Each row is a point. The ring and each string are closed loops that go straight from each point to the next, and from the last back to the first. Before rounding, they use only three directions, however many columns there are. Count how often each string passes through the ring. Passing back the other way cancels.

Ring (6 x 3)
[8.4 -2.7 14.4]
[-1.7 8.3 11.4]
[-5.8 13.7 -6.2]
[1.0 -3.9 -22.1]
[8.2 -20.5 -18.8]
[16.5 -22.5 -1.6]
String (31 x 3)
[2.3 -18.3 -1.0]
[6.4 -27.1 3.2]
[24.4 -26.1 9.4]
[13.7 -23.8 12.4]
[3.7 -17.1 7.2]
[6.2 -8.3 3.1]
[12.5 -0.6 6.7]
[13.4 4.6 11.9]
[7.7 1.6 5.0]
[-1.4 -7.3 4.9]
[-7.4 -2.7 13.7]
[-7.8 18.0 19.7]
[-4.9 25.6 12.4]
[-15.3 9.8 9.0]
[-9.5 -1.6 1.7]
[-2.6 -5.0 -2.1]
[-12.8 -2.4 -2.9]
[-3.5 -0.3 -6.3]
[1.7 6.5 -11.3]
[2.7 20.9 -26.1]
[2.9 13.8 -28.6]
[5.8 3.4 -19.4]
[6.7 -0.6 -19.3]
[11.0 -1.7 -27.2]
[10.1 -14.4 -35.0]
[12.0 -10.5 -20.5]
[7.6 -9.0 -9.4]
[4.0 -18.8 -8.6]
[6.0 -36.2 -11.4]
[5.5 -35.8 -6.5]
[5.3 -18.5 -3.3]
Times through: 0
String (25 x 3)
[14.3 -7.8 -8.6]
[18.2 -17.9 -15.9]
[15.9 -25.3 -22.5]
[13.9 -28.8 -29.4]
[2.4 -30.6 -22.9]
[-1.7 -24.1 -13.6]
[4.1 -12.1 -10.3]
[10.9 -6.9 -14.5]
[3.6 -12.1 -7.8]
[2.7 -25.8 -13.1]
[5.2 -36.3 -15.0]
[20.4 -37.5 -18.2]
[25.4 -24.3 -12.2]
[22.4 -32.1 -4.4]
[12.3 -28.1 1.8]
[1.4 -16.6 0.5]
[14.5 -8.9 0.3]
[25.3 -7.8 4.7]
[29.9 -16.3 13.4]
[17.9 -22.6 12.5]
[30.6 -15.8 9.6]
[29.6 -10.7 2.6]
[23.5 -9.5 -2.3]
[24.7 -25.3 -2.8]
[24.6 -15.6 -9.3]
Times through: 1

Ring (8 x 9)
[-4.5 4.7 -4.4 6.7 14.7 -10.9 -6.4 -11.4 4.0]
[-18.6 11.9 -16.8 8.8 26.1 -14.7 -5.9 -18.2 -10.0]
[-30.2 9.6 -26.6 6.6 31.2 -8.6 -1.6 -16.2 -21.1]
[-26.0 -0.6 -22.4 1.3 21.4 -0.1 2.2 -7.2 -13.3]
[-7.4 -18.4 -5.8 -7.3 -2.6 10.6 5.6 8.6 12.8]
[6.0 -24.7 6.0 -9.2 -13.6 13.3 5.0 14.5 26.6]
[18.2 -22.2 16.4 -5.3 -15.2 9.7 0.4 13.0 32.2]
[13.3 -10.4 11.6 1.0 -3.5 0.2 -4.0 2.6 22.6]
String (26 x 9)
[-8.9 0.7 -7.7 5.4 17.3 -3.3 -3.2 -7.3 -4.0]
[-19.8 13.2 -17.6 11.9 33.8 -10.9 -6.2 -18.2 -21.4]
[-37.3 22.8 -33.3 12.9 43.6 -20.0 -6.1 -28.2 -31.0]
[-39.4 17.3 -35.1 7.3 35.3 -18.3 -2.8 -24.3 -22.2]
[-42.0 15.2 -37.2 5.8 34.9 -15.7 -1.1 -22.6 -23.5]
[-38.0 12.5 -33.2 8.8 40.7 -6.7 -0.8 -18.4 -34.7]
[-27.1 4.7 -23.2 7.7 34.5 1.6 -0.1 -10.4 -30.1]
[-13.5 -4.3 -11.6 0.7 12.6 0.3 0.5 -3.6 -1.0]
[-18.2 -6.2 -15.9 -3.9 6.2 -2.5 2.7 -3.4 7.6]
[-8.1 -7.4 -6.7 0.3 9.4 3.0 0.5 -0.5 2.2]
[-8.2 -15.0 -6.3 -2.9 6.4 12.3 4.2 6.7 0.8]
[-3.9 -28.3 -2.1 -11.4 -9.2 21.1 9.5 17.9 15.5]
[-1.2 -26.7 -0.3 -12.9 -15.9 13.8 7.9 15.4 28.0]
[-4.8 -16.3 -4.0 -8.5 -8.9 2.9 3.9 5.7 24.9]
[-0.9 -10.9 -0.4 -0.7 3.7 4.8 0.2 2.9 9.3]
[14.7 -22.9 13.7 -4.3 -9.7 14.7 1.7 14.4 22.4]
[30.3 -31.6 27.6 -6.4 -21.6 20.6 1.6 22.8 35.9]
[13.0 -16.5 12.0 -0.4 -3.1 9.7 -0.9 8.8 16.9]
[2.4 -12.3 2.1 -3.7 -5.2 0.6 0.0 3.1 22.8]
[17.4 -16.8 15.2 -4.1 -15.2 1.5 -2.0 7.6 36.6]
[28.2 -13.6 24.8 2.9 -8.4 3.1 -6.5 6.7 29.2]
[19.4 -6.1 17.2 8.1 6.0 1.7 -7.7 0.7 11.3]
[1.2 -3.7 1.1 4.3 9.6 -1.3 -3.9 -3.1 5.7]
[-7.4 -1.2 -6.9 0.8 6.1 -8.8 -2.7 -7.2 12.7]
[-12.5 7.1 -11.8 3.9 12.6 -17.0 -5.3 -15.0 8.5]
[-11.3 -0.9 -10.1 1.1 9.7 -6.9 -1.8 -7.3 6.8]
Times through: 0
String (29 x 9)
[32.5 -24.4 29.2 -1.3 -15.3 14.7 -2.5 16.9 31.8]
[33.2 -21.1 29.6 0.2 -14.3 10.5 -4.3 13.8 33.1]
[23.6 -12.7 21.1 5.1 -0.3 7.4 -5.7 6.7 16.4]
[5.2 -7.0 4.8 3.7 7.1 2.2 -3.4 0.2 7.5]
[-4.6 -5.4 -4.3 -1.4 1.4 -5.8 -1.4 -3.5 17.2]
[0.5 -1.0 -0.1 2.0 2.9 -10.6 -5.0 -7.1 18.8]
[5.4 5.5 4.1 8.9 11.7 -13.2 -9.5 -11.5 10.3]
[0.6 5.9 -0.1 8.1 13.2 -13.2 -8.4 -12.2 7.7]
[-6.4 3.5 -6.4 3.0 7.8 -14.6 -5.3 -11.6 13.9]
[-6.7 -1.3 -6.2 1.3 7.0 -7.9 -2.9 -6.9 11.2]
[-2.3 -2.3 -2.0 4.0 10.7 -2.9 -3.6 -4.7 4.8]
[4.5 -1.0 3.9 7.4 12.9 -2.4 -6.0 -4.9 2.8]
[7.1 -3.0 6.2 6.1 8.9 -2.3 -5.8 -3.3 8.0]
[3.3 -6.1 3.0 2.9 5.9 -0.3 -3.3 -1.2 9.9]
[-4.2 -7.3 -3.8 -2.2 0.4 -3.6 -0.6 -1.7 17.3]
[13.2 -14.3 11.5 -3.4 -11.7 -0.2 -2.1 5.1 32.7]
[36.1 -25.6 32.1 -3.1 -21.8 11.9 -2.9 17.3 41.8]
[26.8 -23.8 24.1 -2.7 -14.7 13.5 -1.2 15.7 30.9]
[26.7 -26.8 24.2 -4.6 -17.3 16.2 0.3 18.3 32.6]
[32.5 -36.0 29.4 -10.4 -30.2 20.9 3.1 26.0 46.5]
[16.4 -30.3 14.9 -13.2 -28.0 12.1 4.8 18.8 46.2]
[0.8 -18.1 0.8 -8.8 -12.9 3.2 3.2 7.4 30.4]
[-2.5 -9.8 -1.9 -1.0 3.4 2.8 0.1 1.5 10.4]
[13.8 -23.0 13.0 -4.2 -8.8 15.4 2.0 14.5 20.9]
[25.8 -36.2 23.7 -11.4 -27.1 22.8 5.1 25.9 40.8]
[27.1 -35.5 24.8 -10.8 -27.1 21.8 4.4 25.4 41.5]
[25.4 -28.4 23.3 -4.5 -15.2 20.0 1.4 20.1 27.8]
[6.3 -14.2 6.0 -1.1 -1.0 7.1 -0.2 6.2 14.8]
[13.9 -17.4 12.7 -1.4 -5.4 9.5 -0.7 9.5 20.0]
Times through: 0

Ring (7 x 14)
[11.3 10.4 2.7 26.2 4.9 -4.5 -27.6 4.1 -21.7 -0.5 15.1 30.0 -8.1 30.9]
[13.3 -1.0 4.6 23.8 -10.8 -8.8 -12.1 6.5 -16.0 1.7 5.2 2.2 -14.7 32.1]
[8.1 -5.7 -0.4 13.1 -18.3 -12.6 7.4 3.8 -3.1 -4.5 -4.4 -23.9 -16.1 25.8]
[-8.9 -1.4 -12.3 -4.6 -2.5 -14.1 20.4 -10.8 12.0 -27.2 -7.9 -25.3 -1.9 18.2]
[-11.0 10.4 -16.6 -6.2 7.0 -10.9 13.8 -11.3 12.6 -28.1 -1.9 -11.6 0.6 11.0]
[0.5 31.1 -14.1 7.8 13.2 -2.8 -14.0 1.3 -1.4 -8.7 14.6 21.1 -6.9 3.9]
[7.0 26.2 -6.0 19.3 13.0 -1.6 -27.4 4.1 -14.3 -2.2 19.0 35.3 -7.4 15.6]
String (24 x 14)
[0.1 14.8 -5.1 15.3 17.4 -4.8 -21.5 -5.6 -12.9 -15.4 14.3 33.2 1.9 25.8]
[6.3 20.2 -1.5 23.9 19.2 -1.6 -35.4 -0.3 -22.0 -6.4 21.4 48.8 -1.0 27.3]
[15.0 22.7 1.5 30.0 8.8 -0.5 -38.2 9.4 -25.2 7.2 22.5 43.5 -11.4 23.8]
[12.0 17.7 -3.3 19.5 -4.1 -4.8 -15.6 9.7 -10.8 4.7 11.2 10.1 -16.8 15.3]
[21.4 15.4 5.0 32.4 -7.4 -2.9 -30.0 16.2 -24.1 16.1 16.5 22.7 -21.2 24.1]
[16.9 -4.9 12.8 35.8 -2.1 -6.6 -31.8 5.0 -32.0 2.9 13.0 29.8 -8.9 47.7]
[4.7 -6.1 3.8 20.2 2.0 -9.7 -13.2 -4.7 -16.5 -13.2 5.3 13.6 -1.9 40.7]
[14.2 -9.7 8.4 26.0 -14.4 -10.6 -10.5 5.4 -18.6 0.7 2.4 -1.8 -14.1 39.8]
[23.0 0.6 4.7 24.7 -32.8 -9.8 -1.3 20.2 -10.5 18.8 -0.2 -26.5 -32.6 20.3]
[13.9 -12.1 4.3 18.0 -28.2 -13.8 8.5 8.6 -6.3 2.6 -6.8 -32.4 -22.0 30.0]
[2.7 -14.2 0.0 9.9 -14.8 -15.0 12.1 -3.6 -1.8 -14.6 -8.0 -25.5 -9.0 33.3]
[5.5 -9.4 -3.7 5.8 -25.9 -15.5 22.4 3.2 6.5 -7.2 -11.9 -45.3 -18.8 20.7]
[4.4 3.0 -7.7 5.0 -17.5 -12.2 15.2 4.0 6.6 -6.3 -5.6 -31.8 -17.5 12.9]
[-1.0 4.1 -7.1 6.7 -0.5 -10.3 3.0 -4.4 0.1 -16.2 0.7 -5.8 -5.3 21.4]
[-5.1 1.1 -8.1 3.6 3.2 -11.4 5.7 -9.2 1.9 -23.0 -0.9 -5.7 -0.5 23.9]
[-14.6 -5.3 -10.7 -3.8 11.2 -13.8 12.7 -20.1 6.6 -38.4 -4.8 -6.4 10.1 29.1]
[-20.2 2.4 -19.5 -14.9 11.1 -14.3 25.2 -21.2 19.7 -42.7 -8.2 -19.8 9.1 14.7]
[-5.2 21.3 -19.0 -5.1 0.4 -8.7 13.1 -1.9 14.8 -16.0 0.4 -16.6 -9.6 -1.7]
[-1.5 16.4 -12.3 3.9 3.4 -7.7 0.9 -1.9 3.6 -13.8 4.5 -1.3 -7.1 10.1]
[-9.0 8.5 -10.8 2.7 15.7 -8.9 -2.4 -13.2 0.2 -28.0 4.8 12.3 6.1 22.7]
[-7.7 13.3 -11.4 3.9 17.1 -7.4 -6.0 -11.2 -0.8 -25.2 7.5 16.9 4.9 19.8]
[4.0 25.0 -11.3 9.6 3.7 -4.6 -9.1 4.5 -1.4 -4.3 10.6 8.9 -11.9 6.0]
[8.2 36.8 -12.7 12.9 5.5 -1.0 -17.9 10.5 -3.9 4.2 17.0 18.8 -16.4 -1.9]
[4.3 17.2 -7.4 12.4 3.2 -5.8 -10.4 2.3 -5.4 -6.4 9.4 10.3 -9.4 14.8]
Times through: 2
String (27 x 14)
[13.8 6.9 -1.1 18.0 -17.2 -8.6 -3.2 11.4 -6.9 6.3 2.9 -12.6 -21.8 17.8]
[1.0 3.0 -4.3 10.8 1.1 -9.6 -3.1 -3.9 -5.0 -14.6 3.1 1.8 -4.5 25.8]
[2.1 -2.6 -2.8 10.7 -5.4 -11.4 2.4 -3.0 -3.8 -13.6 -0.8 -8.6 -7.0 27.8]
[4.6 5.5 -5.4 10.2 -7.8 -9.8 2.1 2.0 -1.4 -7.4 0.9 -10.7 -12.3 18.7]
[7.4 1.3 -6.6 6.0 -24.4 -12.9 18.3 7.5 7.3 -1.8 -7.7 -40.4 -22.3 11.7]
[-4.7 -11.9 -8.7 -3.8 -17.6 -17.5 31.0 -6.9 14.0 -22.2 -15.5 -47.6 -9.2 21.0]
[-13.6 -13.4 -9.2 -5.2 1.7 -16.7 22.2 -19.2 9.8 -37.8 -11.1 -23.2 6.7 31.0]
[-3.7 2.9 -7.5 5.5 3.9 -10.5 2.4 -7.9 -0.1 -20.9 0.9 -1.7 -1.1 23.9]
[1.4 13.9 -12.3 2.5 -7.7 -9.4 9.8 2.6 8.0 -8.6 -0.4 -19.2 -14.2 6.1]
[-11.1 12.3 -20.1 -11.2 -0.2 -12.1 24.0 -8.5 20.3 -26.0 -6.2 -28.0 -4.7 2.4]
[-13.7 16.9 -22.2 -12.5 6.9 -10.7 20.4 -10.9 20.3 -29.1 -3.2 -19.0 -1.0 0.8]
[-14.2 24.2 -24.2 -12.4 12.4 -8.6 15.0 -10.5 19.6 -28.5 1.0 -9.4 0.0 -3.1]
[-14.8 14.4 -17.0 -4.8 21.2 -8.7 2.8 -16.8 7.5 -34.4 4.3 10.8 9.4 15.1]
[-5.2 11.2 -10.1 5.2 11.8 -8.1 -4.1 -8.6 -0.9 -21.7 5.9 10.8 1.4 19.9]
[4.1 19.4 -9.6 9.7 0.4 -6.1 -5.8 3.7 -1.4 -5.3 7.8 3.2 -12.0 9.6]
[5.9 43.4 -16.7 9.4 9.0 0.1 -17.1 10.2 -0.2 2.9 18.3 20.3 -15.8 -8.6]
[4.9 46.1 -15.1 13.4 19.9 2.3 -29.2 7.0 -7.3 0.1 24.6 41.5 -9.5 -3.1]
[2.5 33.2 -9.5 16.8 24.1 0.4 -32.5 0.0 -13.9 -7.9 23.4 49.0 -1.3 13.1]
[5.9 29.7 -5.7 21.4 21.3 0.3 -35.9 1.9 -18.5 -4.3 23.8 50.5 -2.9 17.9]
[2.2 14.1 -3.1 18.2 16.5 -4.4 -24.7 -4.2 -15.9 -12.8 15.4 35.8 0.9 28.0]
[7.0 15.4 -5.4 14.9 -0.4 -6.0 -11.1 4.5 -7.2 -2.9 9.1 8.3 -11.9 16.2]
[19.6 23.9 1.5 30.6 -1.1 -0.9 -33.6 15.9 -22.7 15.3 20.3 30.9 -19.6 18.1]
[18.2 19.5 0.3 26.5 -7.0 -3.2 -23.6 15.3 -17.2 13.5 14.8 16.0 -21.4 16.7]
[8.2 9.3 -1.7 18.3 -1.2 -6.8 -13.4 3.6 -11.5 -3.2 8.6 10.4 -10.7 23.7]
[3.3 -0.2 0.5 17.4 4.2 -8.8 -12.5 -4.4 -13.4 -13.5 6.4 14.3 -2.1 34.6]
[14.6 -7.0 9.2 28.6 -9.3 -9.1 -17.7 5.0 -22.5 1.0 6.3 9.6 -12.0 41.5]
[23.9 1.1 7.2 29.0 -27.6 -8.5 -10.1 19.3 -16.6 18.9 3.9 -13.2 -29.7 25.2]
Times through: 2

Ring (6 x 14)
[-26.4 -4.0 0.3 14.0 -2.4 -11.4 -11.8 1.0 -20.9 1.7 -7.5 24.9 -9.3 -4.0]
[0.5 5.1 12.0 13.7 11.4 2.6 -12.7 -9.8 -6.0 14.1 1.4 9.1 -13.2 -0.8]
[37.6 22.5 16.9 3.0 12.1 15.1 -8.5 -13.9 11.8 15.0 12.6 -5.3 -8.5 5.3]
[38.9 15.4 11.5 -6.3 2.9 15.1 -3.1 -7.8 17.7 7.2 11.9 -9.0 1.2 4.7]
[8.5 10.6 -1.6 -3.7 -12.5 -2.3 -3.5 3.9 -2.8 -6.7 2.1 12.6 3.2 2.0]
[-23.4 6.3 -5.7 9.8 -12.7 -16.0 -9.9 6.3 -25.2 -7.4 -6.9 32.2 -5.8 -1.5]
String (30 x 14)
[-16.2 -21.7 9.7 10.9 10.4 2.4 -9.7 -6.2 -1.5 13.4 -4.7 2.7 -6.8 -6.6]
[0.3 -20.1 7.9 -0.5 4.1 7.8 -3.9 -3.5 10.6 8.2 -0.5 -6.4 2.4 -4.5]
[3.8 -11.6 7.4 0.2 2.8 6.6 -4.6 -3.6 7.8 7.0 0.8 -2.9 0.9 -2.7]
[8.9 -11.4 14.6 4.8 13.5 12.0 -7.4 -10.4 11.4 16.4 3.0 -8.6 -4.7 -2.8]
[9.6 -9.0 10.6 1.0 6.8 9.7 -5.4 -6.5 10.6 10.5 2.9 -6.0 -0.9 -2.0]
[15.4 8.2 11.4 5.2 7.4 7.5 -8.5 -8.5 3.7 10.8 5.4 1.7 -6.8 1.2]
[35.1 44.2 17.7 13.9 14.4 8.2 -15.3 -16.7 -4.6 16.6 13.2 10.9 -20.3 8.4]
[56.9 61.0 23.7 13.6 20.2 15.1 -16.5 -22.8 1.4 21.7 20.5 5.8 -23.9 12.7]
[48.4 16.1 20.3 -2.5 15.2 23.0 -5.5 -16.0 24.4 18.1 15.5 -18.0 -4.2 5.0]
[31.9 -7.0 14.2 -8.0 8.2 20.0 -1.1 -9.0 26.8 12.1 9.2 -20.7 4.9 0.3]
[19.0 8.0 8.9 0.2 2.6 7.9 -5.8 -5.8 6.8 6.7 6.0 0.0 -2.3 1.8]
[14.9 -9.8 8.1 -5.1 1.7 10.9 -2.1 -3.7 15.4 6.2 3.9 -9.1 4.6 -1.4]
[31.4 -10.1 10.0 -13.4 1.3 18.7 2.0 -4.5 28.6 6.2 8.4 -21.0 10.6 0.1]
[41.0 9.7 8.4 -13.1 -2.8 16.1 0.9 -4.1 23.2 2.4 11.8 -13.2 8.1 4.3]
[21.2 -14.1 5.8 -13.2 -3.6 13.7 2.4 -0.6 23.3 1.8 5.0 -15.4 12.2 -1.2]
[14.0 -14.7 4.3 -10.7 -4.5 10.2 1.2 0.5 18.1 0.8 2.9 -10.5 10.6 -1.9]
[11.9 -11.6 1.7 -10.9 -8.2 7.2 1.3 2.6 14.4 -2.5 2.3 -6.1 11.0 -1.4]
[5.1 -8.5 4.2 -2.9 -2.7 4.7 -3.1 -0.5 6.9 2.1 1.0 -0.4 3.7 -1.8]
[4.0 14.8 -0.1 2.4 -8.9 -4.6 -6.9 1.7 -9.2 -3.8 1.4 17.8 -2.6 2.1]
[-5.7 44.9 -9.2 10.5 -21.1 -21.6 -12.2 7.6 -36.5 -15.2 -0.7 48.2 -10.8 6.7]
[-18.4 38.6 -12.5 12.2 -24.0 -26.6 -12.5 10.6 -42.3 -17.8 -4.7 53.4 -10.4 4.7]
[-22.9 -1.8 -8.3 3.6 -17.2 -14.7 -6.1 9.7 -19.3 -11.2 -7.5 27.3 0.9 -2.5]
[-6.7 -19.8 1.9 -2.5 -4.2 2.0 -2.5 2.0 5.1 0.8 -3.0 0.5 5.5 -4.6]
[-1.0 4.5 3.3 5.0 -2.6 -2.1 -7.8 -1.1 -6.6 1.8 -0.1 12.9 -4.1 -0.3]
[-31.2 31.9 -6.9 23.5 -12.3 -27.2 -18.2 4.8 -48.2 -7.7 -7.7 55.3 -19.8 1.8]
[-49.3 22.1 -9.1 28.4 -12.4 -32.9 -20.0 6.7 -56.1 -7.9 -13.3 61.4 -21.7 -1.4]
[-38.2 -7.4 -2.8 16.6 -5.1 -16.7 -12.7 3.7 -28.0 -0.9 -11.2 31.5 -10.0 -5.5]
[-41.5 14.0 -1.6 28.4 -2.0 -23.7 -20.0 0.4 -44.8 1.5 -10.7 47.9 -22.5 -2.5]
[-32.3 -2.1 2.8 21.2 3.1 -13.1 -15.6 -2.1 -27.0 6.3 -8.7 29.2 -15.8 -4.5]
[-25.1 10.0 6.2 25.1 7.3 -12.1 -18.5 -6.0 -29.4 9.9 -5.7 31.5 -21.4 -2.2]
Times through: 3
